Every row gives one point. The points of each table are mixes of a few directions, plus a little noise. Count the directions of each table, and those that both share. Where both have some left over, give the other angles between the two spaces (their principal angles), to ten degrees, smallest first.

First, 4 rows:
[[-0.18 -0.60]
 [-0.03 -0.10]
 [-0.08 -0.25]
 [ 0.28  0.96]]
Second:
[[ 1.01 -0.30]
 [-0.39  0.11]
 [-0.35  0.11]
 [-0.26  0.08]]
Directions: first 1, second 1, shared 0; angles 90

First, 8 rows:
[[-0.27 -0.70  0.57 -0.30]
 [ 0.40  0.35 -0.33  0.69]
 [-0.14  0.21 -0.14 -0.37]
 [-0.10  0.66 -0.48 -0.44]
 [-0.06 -0.55  0.42  0.08]
 [ 0.01 -0.29  0.22  0.12]
 [-0.37  0.12 -0.02 -0.83]
 [ 0.54  0.21 -0.26  1.07]]
Second:
[[ 0.15 -0.70  0.67  0.46]
 [ 0.22  0.51 -0.07  0.07]
 [-0.53 -0.52  0.34 -0.82]
 [ 0.19  0.62  0.10 -0.18]
 [ 0.11 -0.45 -0.56  0.89]
 [-0.22  0.03 -0.40 -0.21]
 [ 0.07  0.50 -0.08 -0.22]]
Directions: first 2, second 3, shared 2

First (8 x 8):
[[-0.14 -0.02 -0.41  0.64 -0.33 -0.48  0.18 -0.50]
 [ 0.15  0.02  0.45 -0.72  0.36  0.53 -0.20  0.55]
 [ 0.23  0.04  0.69 -1.09  0.55  0.81 -0.31  0.83]
 [ 0.03  0.00  0.08 -0.14  0.07  0.11 -0.04  0.11]
 [-0.21 -0.03 -0.59  0.92 -0.47 -0.68  0.26 -0.71]
 [ 0.16  0.03  0.45 -0.70  0.36  0.52 -0.20  0.54]
 [-0.12 -0.03 -0.36  0.57 -0.29 -0.42  0.16 -0.43]
 [-0.10 -0.02 -0.32  0.52 -0.25 -0.39  0.15 -0.39]]
Second (7 x 8):
[[ 1.13  0.38 -0.05  0.15  0.46 -0.71  0.00  0.27]
 [-0.42  0.01 -0.30 -0.94 -0.23 -0.50 -0.18 -0.31]
 [ 0.29 -0.54 -0.58 -0.12 -0.25  0.15  0.58  0.52]
 [-0.41 -0.41  0.66  0.68  0.49 -0.07  0.05  0.25]
 [-0.53 -0.22 -0.06  0.01 -0.29  0.49  0.05 -0.06]
 [ 0.50  0.07  0.34  0.48 -0.13  0.67  0.32 -0.25]
 [-0.57  0.70 -0.02 -0.26 -0.06 -0.03 -0.82 -0.43]]
Directions: first 1, second 5, shared 0; angles 90

First, 11 rows:
[[ 0.09  0.05 -0.33 -0.76 -0.24 -0.32  0.06 -0.62  0.43 -0.17 -0.34]
 [-0.26 -0.03  0.19 -0.48 -0.47 -1.01  0.15 -0.45  0.30  0.19 -0.14]
 [ 0.04  0.23  0.37  0.34  0.21  0.01  0.07  0.75 -0.34 -0.06  0.29]
 [ 0.59  0.47 -0.81 -0.25  0.96  0.89 -0.02  1.16 -0.68 -0.44 -0.49]
 [ 0.35 -0.23 -0.29  0.30 -0.30  0.75 -0.34 -0.90 -0.31  0.22 -0.02]
 [-0.02  0.59  0.09  0.30 -0.27  0.25  0.24 -0.73 -0.32  0.22  0.07]
 [ 0.52 -0.06  0.56  0.17 -0.11  0.18 -0.28  0.55 -0.10 -0.40  0.63]
 [-0.72 -0.69 -0.78  0.05  0.65 -0.12 -0.01  0.42  0.09  0.50 -0.77]
 [-0.34 -0.75  0.05  0.19 -0.24 -0.62 -0.25 -0.10 -0.11  0.62 -0.17]
 [ 0.08  0.33  0.54 -0.25 -0.08 -0.36  0.19  0.35  0.38 -0.47  0.42]
 [-0.32  0.09  0.40  0.39 -0.09  0.35  0.18 -0.41  0.64 -0.21  0.52]]
Second (9 x 11):
[[ 0.28  0.03 -0.05  0.44  0.03 -0.27 -0.17 -0.15  0.20 -0.24 -0.29]
 [ 0.49  0.03 -0.09  0.78  0.05 -0.51 -0.31 -0.28  0.33 -0.38 -0.56]
 [-0.02  0.16  0.15 -0.15  0.17  0.33  0.13  0.30  0.28 -0.35  0.34]
 [ 0.63  0.33  0.14  0.80  0.37 -0.10 -0.19  0.15  0.96 -1.17 -0.14]
 [-0.05 -0.01  0.01 -0.07 -0.01  0.04  0.02  0.01 -0.04  0.05  0.05]
 [-0.48 -0.16 -0.02 -0.67 -0.17  0.26  0.21  0.05 -0.55  0.67  0.29]
 [-0.80  0.09  0.30 -1.40  0.10  1.16  0.63  0.74 -0.25  0.27  1.23]
 [ 0.12 -0.14 -0.16  0.30 -0.15 -0.41 -0.18 -0.33 -0.18  0.24 -0.43]
 [-0.17 -0.34 -0.28 -0.02 -0.39 -0.49 -0.14 -0.51 -0.74  0.93 -0.49]]
Directions: first 6, second 2, shared 1; angles 80
